Every row gives one point. The ring and each string are closed loops that go straight from each point to the next, and from the last back to the first. Before rounding, they use only three directions, however many columns there are. Count how often each string passes through the ring. Passing back the other way cancels.

Ring (6 x 4):
[[ 48   0  -2   3]
 [  3  35  -5   7]
 [-45  21   7 -12]
 [-54 -17  17 -31]
 [-27 -46  22 -37]
 [ 33 -44  16 -21]]
String (15 x 4):
[[ -5  19  42 -17]
 [ -6   1  12 -13]
 [-26  22 -24   2]
 [-35  40 -26   7]
 [-44  59 -15   8]
 [-47  47 -14   3]
 [-57  36 -30   3]
 [-60  39  -5  -5]
 [-47  36  36 -18]
 [-19  13  38 -21]
 [-22   4  10 -14]
 [-18   8  24 -17]
 [-38  35  41 -18]
 [-54  46   9  -7]
 [-37  48  25  -8]]
Times through: 1
String:
[[ 39  -1 -37  13]
 [ 42   7 -32  14]
 [ 14   1 -33   7]
 [  3  -4   3 -10]
 [ 27  12  21  -5]
 [ 52  30  34   1]
 [ 62  36   7  15]
 [ 45  20 -30  19]
 [ 62  20 -37  25]
 [ 70  14   3  11]
 [ 61   6  25  -1]
 [ 61   3  32  -5]
 [ 84   0   5   8]
 [ 69  -5 -37  18]
 [ 37  -6 -31   9]]
Times through: 1

Ring:
[[ 45  -8 -28 -55  31  -9]
 [ 39  14 -35 -39  18  -1]
 [  7  32 -32  -8  -2   9]
 [-31  34 -24  10  -6  20]
 [-50  27 -16  16  -7  22]
 [-65  10   5  37 -24   8]
 [-46   0   8  29 -24  -4]
 [ -1 -11  -5 -12   2 -11]]
String:
[[  4  13 -24 -20  10   6]
 [ 15  15 -34 -37  25  11]
 [  8  41 -40 -12   3  16]
 [-18  54 -33  22 -22  19]
 [-31  39 -19  29 -26  12]
 [-16  16 -18  -2  -1   8]
 [-22  18 -15   8  -9   7]
 [-59  35  -7  48 -36  14]
 [-82  31  -9  36 -16  30]
 [-85  21  -5  29  -8  30]
 [-93  25   9  65 -42  16]
 [-36  17  -6  26 -23   3]
 [-22   7 -13  -5   4   7]
 [-48  -1   1  13  -7   6]
 [-73  -4  22  53 -40  -6]
 [-63   3  23  66 -57 -14]
 [-35   8   5  37 -36  -9]
 [ -9   0 -10  -9   2  -2]
 [ 19 -22 -16 -51  35  -6]
 [ 36 -26 -15 -55  32 -16]
 [ 45 -19 -19 -52  27 -18]
 [ 13   4 -15 -11  -2  -9]
 [ 13   3 -22 -29  16   0]
 [ 44  -5 -35 -66  44   0]
 [ 87  -1 -49 -89  52  -7]
 [ 57  19 -39 -39  13  -7]
 [ 13  29 -24   5 -18  -4]]
Times through: 4
String, 23 rows:
[[-20  -6   8  22 -26 -17]
 [-10   2  -2  13 -20 -12]
 [ -3   5 -14  -9   0  -2]
 [ 39 -19 -25 -66  43  -7]
 [ 62 -28 -27 -83  53 -14]
 [ 65 -28 -25 -78  46 -19]
 [ 17  -3 -13 -17   2 -13]
 [  2   3 -15 -14   4  -3]
 [ 10  -7 -17 -33  20  -3]
 [ 11 -23  -7 -33  19 -13]
 [-23 -19  13  13 -17 -19]
 [-55   0  20  56 -50 -14]
 [-41   8   3  31 -27  -2]
 [-28   5  -8   4  -4   4]
 [-55   1   1  15  -6   9]
 [-81   4  10  38 -21  12]
 [-95   9  14  54 -32  13]
 [-62   4   1  19  -8  13]
 [-34   6  -8   4  -1   8]
 [-25  13  -9  12 -13   3]
 [-67   8  16  58 -47  -4]
 [-74   1  29  75 -62 -15]
 [-43 -14  21  37 -35 -19]]
Times through: 2
